Each row is a point. Two turns around zero, p and q, are shown by what they do to some points. Where does a point land after both, in the order given? Backwards means that the second turn is done in reverse. Each puzzle has new turns, and all numbers are rounded.

Turn p:
[-0.12  0.40 -0.48] => [-0.32  0.45 -0.32]
[ 0.10 -0.39  0.17] => [ 0.18 -0.40  0.04]
[ 0.49  0.29 -0.42] => [ 0.27  0.41 -0.51]
[-0.35 -0.04  0.55] => [-0.11 -0.17  0.62]
[-0.12 -0.27  0.18] => [-0.02 -0.31  0.16]
Turn q:
[ 0.13 -0.06 -0.46] => [ 0.25 -0.17 -0.37]
[ 0.25  0.14 -0.14] => [ 0.29  0.10 -0.09]
[-0.46 -0.19  0.60] => [-0.63 -0.04  0.46]
[-0.11  0.45 -0.41] => [ 0.04  0.33 -0.52]
[ 0.19 -0.35  0.41] => [ 0.04 -0.23  0.52]
Where do these land?
p, then q backwards: [ 0.02 -0.23 -0.10] => [-0.05 -0.17 -0.18]
q, then p: [ 0.62 -0.22  0.41] => [ 0.67 -0.13  0.37]
p, then q: [-0.42  0.20  0.00] => [-0.43  0.18  0.03]
q, then p: [-0.17  0.27 -0.36] => [-0.22  0.23 -0.36]
p, then q: [-0.04 -0.55  0.39] => [ 0.03 -0.51  0.44]
q, then p: [-0.01  0.52 -0.35] => [-0.09  0.49 -0.38]

Turn p:
[ 0.42  0.52  0.43 -0.12] => [0.55 0.55 0.22 0.06]
[-0.49  0.38  0.58  0.09] => [-0.31  0.48  0.60  0.20]
[-0.17  0.22 -0.13  0.07] => [-0.20  0.20 -0.12  0.05]
[-0.22 -0.24 -0.40 -0.02] => [-0.32 -0.27 -0.27 -0.14]
[-0.22 -0.21  0.29  0.18] => [-0.16 -0.17  0.34  0.19]
[ 0.25 -0.55 -0.33 -0.44] => [ 0.20 -0.54 -0.23 -0.53]
[ 0.43 -0.11 -0.43  0.23] => [ 0.26 -0.23 -0.54  0.17]
Turn q:
[ 0.24 -0.35  0.11  0.37] => [ 0.11 -0.39  0.14  0.38]
[ 0.28  0.89 -0.52  0.06] => [ 0.45  0.89 -0.35  0.18]
[-0.06 -0.38 -0.18  0.00] => [-0.16 -0.32 -0.23  0.07]
[-0.50 -0.11  0.36 -0.15] => [-0.47 -0.07  0.31 -0.31]
[ 0.03 -0.06  0.22 -0.28] => [ 0.06 -0.12  0.11 -0.32]
Where do these land?
p, then q backwards: [-0.07 -0.43 -0.72  0.30] => [-0.13 -0.71 -0.53 -0.08]
q, then p: [-0.34 -0.27  0.26  0.22] => [-0.33 -0.16  0.40  0.10]
q, then p backwards: [-0.57 -0.08  0.35  0.01] => [-0.63 -0.11  0.15 -0.13]
q, then p: [ 0.60  0.10 -0.27 -0.40] => [ 0.52 -0.08 -0.51 -0.24]
q, then p backwards: [ 0.36  0.26  0.30 -0.08] => [ 0.32  0.06  0.37 -0.23]
p, then q: [ 0.02  0.42  0.07 -0.05] => [ 0.15  0.39  0.07 -0.01]

Turn p:
[ 0.32  0.60  0.12  0.10  0.85  0.35 -0.01 -0.37] => [ 0.44  0.38 -0.31  0.32  0.82  0.25  0.18 -0.41]
[-0.19 -0.11 -0.34  0.04 -0.15  0.09 -0.43  0.56] => [-0.13  0.03 -0.13 -0.31 -0.09  0.11 -0.07  0.73]
[ 0.11 -0.08  0.27 -0.43 -0.14  0.34  0.03  0.11] => [ 0.08 -0.09  0.24 -0.35 -0.09  0.43  0.05 -0.19]
[ 0.28  0.00  0.47  0.37  0.40  0.26  0.11 -0.26] => [ 0.18  0.04  0.31  0.55  0.43  0.24  0.12 -0.24]
[ 0.11  0.10 -0.11  0.17 -0.55 -0.27 -0.09  0.20] => [ 0.23 -0.03  0.15 -0.11 -0.35 -0.35 -0.22  0.32]
[ 0.07  0.03  0.24  0.36  0.87  0.53  0.28 -0.58] => [-0.03  0.27 -0.12  0.81  0.59  0.48  0.26 -0.51]
[-0.46  0.01  0.19 -0.17 -0.31 -0.44  0.18  0.36] => [-0.32  0.03  0.30 -0.41 -0.28 -0.46  0.25  0.08]
[-0.37 -0.07 -0.40 -0.05 -0.57 -0.27 -0.34 -0.42] => [-0.35  0.11 -0.21 -0.13 -0.39 -0.33 -0.74  0.03]
[ 0.27 -0.34  0.17 -0.27  0.27 -0.31  0.02  0.15] => [-0.05 -0.60  0.05 -0.12  0.22 -0.04  0.21 -0.08]
[-0.15 -0.13 -0.61 -0.12 -0.67 -0.28  0.26  0.26] => [-0.05 -0.12 -0.27 -0.25 -0.87 -0.33 -0.04  0.27]
Turn q:
[-0.31  0.07 -0.52 -0.06  0.68 -0.37  0.12  0.31] => [-0.18 -0.10 -0.30 -0.22  0.84 -0.38  0.18  0.15]
[-0.37 -0.13  0.24  0.60  0.46 -0.21 -0.20  0.45] => [-0.28 -0.25 -0.09  0.58  0.55 -0.05 -0.34  0.40]
[ 0.25  0.42 -0.05  0.17 -0.61  0.22 -0.19 -0.35] => [ 0.09  0.58  0.00  0.11 -0.70 -0.09 -0.02 -0.05]
[ 0.06  0.52  0.30  0.38  0.37  0.31 -0.29  0.05] => [ 0.05  0.52 -0.09  0.34  0.26  0.12 -0.59  0.00]
[-0.61  0.18  0.42 -0.03 -0.38  0.29 -0.13 -0.26] => [-0.46  0.29  0.07 -0.01 -0.36  0.61 -0.08  0.29]
[ 0.30 -0.44 -0.12  0.06 -0.21  0.21  0.49 -0.26] => [ 0.27 -0.19  0.13  0.19 -0.21  0.15  0.54 -0.42]
[-0.24 -0.17 -0.14 -0.19  0.12  0.13 -0.44  0.00] => [-0.29 -0.17 -0.41 -0.18 -0.04  0.07 -0.21 -0.06]
[ 0.46 -0.10 -0.23 -0.51 -0.03 -0.40  0.07 -0.41] => [ 0.05 -0.12  0.30 -0.53 -0.17 -0.43  0.17 -0.49]
[ 0.48 -0.34  0.09 -0.41 -0.40 -0.18  0.56  0.46] => [ 0.74 -0.54  0.38 -0.27 -0.18 -0.01  0.35  0.16]
Where do these land?
q, then p: [-0.35 -0.25 -0.23 -0.03  0.23 -0.25 -0.34  0.26] => [-0.52 -0.21 -0.33 -0.08  0.00 -0.07  0.13  0.30]
q, then p backwards: [-0.18  0.10 -0.15  0.23  0.21  0.44 -0.29 -0.39] => [-0.37  0.06 -0.26 -0.04  0.22  0.28  0.09 -0.50]
p, then q backwards: [ 0.50 -0.25 -0.15  0.18  0.34  0.47 -0.21  0.23] => [-0.27 -0.22  0.26  0.11  0.05  0.43  0.31  0.56]
q, then p backwards: [-0.26  0.02  0.44 -0.17 -1.20  0.23  0.03 -0.11] => [-0.16 -0.42 -0.22  0.09 -0.81  0.63  0.38  0.58]
q, then p backwards: [ 0.36  0.24 -0.27 -0.05  0.33 -0.56 -0.30  0.16] => [-0.02  0.37  0.05  0.01 -0.09 -0.73 -0.30 -0.14]
p, then q: [-0.29 -0.16  0.78  0.14  0.08 -0.37  0.15 -0.19] => [-0.56 -0.04  0.65  0.19  0.25  0.26 -0.15  0.06]
q, then p: [ 0.43 -0.45 -0.18 -0.10  0.18  0.06  0.69 -0.22] => [ 0.10 -0.33  0.08  0.57 -0.06  0.13  0.12 -0.71]
q, then p: [-0.28 -0.05 -0.14  0.26 -0.32 -0.23  0.31  0.26] => [ 0.04 -0.07  0.17  0.10 -0.25 -0.13  0.55  0.24]
p, then q: [ 0.07  0.80 -0.11 -0.46  0.16  0.21 -0.06  0.00] => [ 0.29  0.45 -0.03 -0.61  0.12 -0.23  0.00 -0.47]

Turn p:
[-0.13 -0.01  0.61  0.30 -0.03 -0.49 -0.47  0.13 -0.47] => [-0.20 -0.22  0.52  0.36  0.13 -0.61 -0.29 -0.19 -0.42]
[ 0.18 -0.01 -0.25 -0.14  0.15  0.27 -0.32  0.08 -0.06] => [ 0.05 -0.03 -0.16  0.03 -0.18  0.34 -0.37 -0.03 -0.06]
[-0.33  0.27 -0.19  0.14 -0.42  0.39 -0.38 -0.08 -0.07] => [-0.45 -0.03  0.07  0.34 -0.52  0.31  0.14 -0.05 -0.03]
[ 0.44  0.03 -0.36  0.36  0.54 -0.48 -0.04  0.34 -0.42] => [ 0.47  0.25 -0.21  0.42  0.56  0.00 -0.36 -0.03 -0.57]
[ 0.44  0.06 -0.06 -0.05 -0.12  0.49  0.59  0.12 -0.07] => [ 0.55 -0.04  0.18 -0.23  0.01  0.54  0.34  0.11  0.08]
[-0.38  0.59  0.32  0.11  0.46  0.24 -0.27  0.50 -0.28] => [-0.58  0.12  0.57  0.14  0.43  0.44 -0.37 -0.14 -0.25]
[ 0.29 -0.41 -0.34  0.48  0.28  0.07  0.13  0.41  0.07] => [ 0.44 -0.20 -0.29  0.45  0.44  0.24 -0.13  0.29  0.09]
[-0.43 -0.37  0.48 -0.59 -0.22 -0.42 -0.01 -0.55  0.10] => [-0.37 -0.24 -0.07 -0.67 -0.26 -0.83  0.12 -0.08  0.08]
[ 0.53 -0.36 -0.17  0.10 -0.02 -0.20  0.29 -0.57  0.63] => [ 0.63  0.11 -0.53 -0.08 -0.08 -0.35  0.21 -0.18  0.63]
[-0.56  0.14  0.05 -0.50 -0.28  0.23  0.51 -0.55  0.18] => [-0.45  0.03 -0.10 -0.71 -0.26  0.03  0.69 -0.08  0.20]
[-0.05  0.06 -0.09 -0.22 -0.34 -0.11 -0.03  0.16  0.40] => [-0.09  0.27  0.01 -0.05 -0.26 -0.12  0.02  0.38  0.26]
Turn q:
[-0.39 -0.17 -0.12  0.27 -0.54  0.40 -0.20  0.51 -0.24] => [-0.42 -0.15 -0.13  0.32 -0.76  0.41 -0.08  0.03 -0.03]
[-0.38  0.29 -0.19 -0.24  0.23  0.52 -0.19 -0.27  0.55] => [-0.31 -0.10 -0.21 -0.53  0.29  0.41  0.13 -0.32  0.51]
[ 0.24  0.51 -0.27 -0.34 -0.06 -0.13 -0.19 -0.32 -0.27] => [ 0.26  0.17 -0.40 -0.49  0.11 -0.07 -0.39 -0.05 -0.26]
[ 0.03  0.00 -0.58 -0.14  0.50 -0.03  0.43 -0.33  0.21] => [ 0.30 -0.23 -0.44 -0.12  0.62  0.04  0.46  0.03  0.04]
[-0.44  0.39  0.09 -0.35  0.59 -0.41  0.47 -0.47  0.19] => [-0.26  0.42 -0.24 -0.31  0.87 -0.34  0.43  0.02 -0.02]
[ 0.54  0.10 -0.01  0.61 -0.29 -0.34 -0.45  0.21  0.02] => [ 0.52  0.18  0.06  0.49 -0.34 -0.13 -0.60 -0.14  0.23]
[-0.28 -0.42  0.06 -0.01 -0.51  0.15 -0.20 -0.08  0.36] => [-0.22 -0.21  0.12 -0.08 -0.56 -0.11  0.27 -0.36  0.29]
[-0.18  0.07  0.23  0.03  0.08  0.32  0.08  0.52 -0.07] => [-0.33  0.09  0.22  0.14 -0.09  0.42 -0.01  0.34  0.04]
[ 0.40 -0.58 -0.02  0.10  0.23 -0.26 -0.26  0.38 -0.51] => [ 0.19 -0.53  0.21  0.42 -0.11 -0.32 -0.39  0.50 -0.20]
[ 0.00  0.21  0.35 -0.47  0.09 -0.06  0.53  0.34  0.08] => [-0.06  0.44  0.28 -0.26  0.12  0.09  0.37  0.54 -0.11]
[ 0.46 -0.41  0.45  0.55 -0.32 -0.16  0.00 -0.48 -0.31] => [ 0.33 -0.09  0.53  0.44 -0.16 -0.37 -0.16 -0.58 -0.47]
Where do these land?
p, then q: [ 0.21 -0.34  0.24 -0.31  0.03 -0.44  0.08 -0.16 -0.05] => [ 0.28  0.01 -0.05 -0.19 -0.02 -0.55 -0.13  0.32 -0.03]
p, then q: [ 0.29 -0.11  0.66  0.08 -0.26  0.28  0.33 -0.09 -0.47] => [ 0.16 -0.13  0.81 -0.08  0.01 -0.30  0.23  0.00 -0.42]
p, then q: [ 0.34 -0.34 -0.28  0.11  0.20 -0.05  0.34  0.40 -0.02] => [ 0.41 -0.29  0.09  0.16  0.16  0.29 -0.23  0.42  0.10]
p, then q: [-0.36 -0.40 -0.03 -0.31  0.05 -0.76  0.04 -0.49  0.53] => [ 0.16  0.25 -0.78 -0.13  0.07 -0.66  0.27  0.35  0.36]
q, then p: [-0.59 -0.11 -0.21  0.12 -0.42 -0.50  0.24  0.21  0.11] => [-0.08  0.46 -0.15  0.32  0.07 -0.08  0.70  0.33 -0.09]
p, then q: [-0.41 -0.35 -0.42 -0.41 -0.36 -0.20 -0.02 -0.03 -0.14] => [-0.12 -0.03 -0.50  0.11 -0.50 -0.06  0.19  0.48 -0.19]
p, then q: [-0.03 -0.26 -0.30  0.53  0.44  0.19 -0.16 -0.56  0.26] => [ 0.30 -0.46 -0.45  0.15  0.29  0.02  0.27 -0.57  0.27]
p, then q: [ 0.06  0.69  0.10  0.17  0.58  0.12 -0.57  0.30 -0.41] => [-0.58 -0.09  0.13 -0.02  0.32  0.20 -0.76 -0.58 -0.19]
q, then p: [-0.28 -0.12  0.14  0.08 -0.24  0.48 -0.04  0.07  0.29] => [-0.24 -0.25  0.08 -0.19 -0.19  0.06  0.40 -0.01  0.37]
p, then q: [ 0.57  0.78  0.14  0.52 -0.04  0.02 -0.15 -0.02 -0.20] => [ 0.18  0.43  0.41  0.11  0.29  0.23 -0.40 -0.70 -0.32]
q, then p: [ 0.50  0.00 -0.01 -0.25 -0.17  0.49 -0.39  0.51  0.42] => [ 0.16 -0.20  0.38 -0.19 -0.54  0.14 -0.32  0.34  0.64]
q, then p: [-0.29  0.56 -0.04 -0.32  0.20  0.37  0.30 -0.13 -0.34] => [-0.37 -0.04 -0.10 -0.36  0.08  0.65 -0.09 -0.07 -0.43]
